Each point is reached from the start by the listed moves, each made once or not at all, plus a little noise. Say if it took an odd or an even number of moves. Then give how often each move was made.

Moves:
(1): [  8 -39 -94]
(2): [67 -3 59]
Start: [ -2 -11 -33]
Points:
[ -1 -11 -33] => even (0, 0)
[ 66 -14  24] => odd (0, 1)

Moves:
(1): [ 30 -12  13  -2  16  32   6  32 -22   2  -4]
(2): [-15  25 -28 -11  20  17  -1  14  -4 -16 -14]
(3): [-11   5  22  36  -6   6 -23  17  -5 -34   6]
(4): [11 15 -4 14 28 31 17  4 18  1  8]
(5): [  8   6   2 -18  12 -36  18   5 -10 -11  13]
(6): [-40 -17  18 -39   4 -11  10   6  17  -7 -21]
(7): [ 28  20 -32 -17  -8 -13  47  26 -13   0  17]
(8): [  1 -14  -2  -6   6   9 -27  32  21 -12  14]
Start: [  7  13  -1 -14 -15 -10  -8  23 -31 -16 -11]
Points:
[ 11  40  21  20  17  -6   2  52 -26 -61  15] => odd (0, 0, 1, 1, 1, 0, 0, 0)
[ -6  26  -2 -53  56  63  24  79 -21 -37 -43] => even (1, 1, 0, 1, 0, 1, 0, 0)
[ 83  23 -22 -42  34  12  54 121 -36 -35  36] => odd (1, 0, 0, 1, 1, 0, 1, 1)
[ -3  15 -15 -65 -20 -37  48  56 -24 -27 -10] => even (0, 0, 0, 0, 0, 1, 1, 0)

Moves:
(1): [-15  25  27   3  18  -7 -11  35 -32  40  17  10 -13  -2]
(2): [-21  -7  13   3 -13 -19  -5   8  24   8  22  13   5  -5]
(3): [-23 -13  22  13 -28  32  35  -2  -7  -7  -6 -12   0  10]
(4): [ 14  16  21   7   3 -19  18  -5   4 -19   8   1 -10  -8]
(5): [-30  -5  -2 -12  -2  17   0 -14 -16 -15   4 -20 -22  40]
(6): [ -7  13  -4  12 -11  -4  10 -11  -2   8  11   7 -23  30]
(7): [ 22  -3 -24  24  27 -25 -17 -23  16  15  29 -34  -2 -28]
(8): [-13  10   0   5  -1  10  -3   3   3  28 -22   1 -15  -3]
(9): [ 19 -39 -16  10  17  20 -14   7   7  -8   3  21   1  15]
(10): [ 10  38 -14  12 -11  16   2  11  29  -9 -12  19  -2 -26]
(11): [-12  15  -7 -13  -6   6  -3 -32  10  27  18   3 -17 -35]
(12): [  9  -7  -2 -24 -39  51  21  54  11  -6 -21 -73 -36  14]
(13): [-11  11  -9  18  23  -9  22  21  14  27  -5 -11  14   7]
(14): [-12  21  -1 -32 -21  19 -19   0  41   6 -20  -6  24  22]
Start: [  4   4  18   1   0   4   5 -17  -5   9 -28  -1   4  16]
Points:
[-88 -11  51  30 -37  97  61  82  -3  89 -22 -63 -85 121] => odd (1, 1, 1, 0, 1, 1, 0, 1, 1, 0, 0, 1, 1, 0)
[ 37  40 -22  37  14  -7  -9 -29  43  12 -12 -17   0 -39] => even (0, 0, 0, 0, 0, 0, 1, 0, 0, 1, 0, 0, 0, 0)
[  2  71  27  56  -5  46   8  -2  52  66 -18   6 -33  27] => odd (1, 0, 1, 1, 0, 1, 1, 1, 1, 1, 0, 0, 0, 1)
[-50 -24   2  -1 -18  25  -8 -60  16  26  29  24 -50  60] => odd (0, 1, 0, 0, 1, 1, 0, 0, 1, 0, 1, 0, 0, 0)
[-13  50  16  11   2  19   8  37  88 107  34 -72 -48  25] => even (1, 1, 0, 1, 0, 1, 1, 0, 1, 0, 1, 1, 1, 1)
[-41  24  16  10   5 -20  20 -19  43  70   6   6   4 -16] => odd (0, 1, 0, 0, 0, 0, 0, 0, 0, 0, 1, 0, 1, 0)
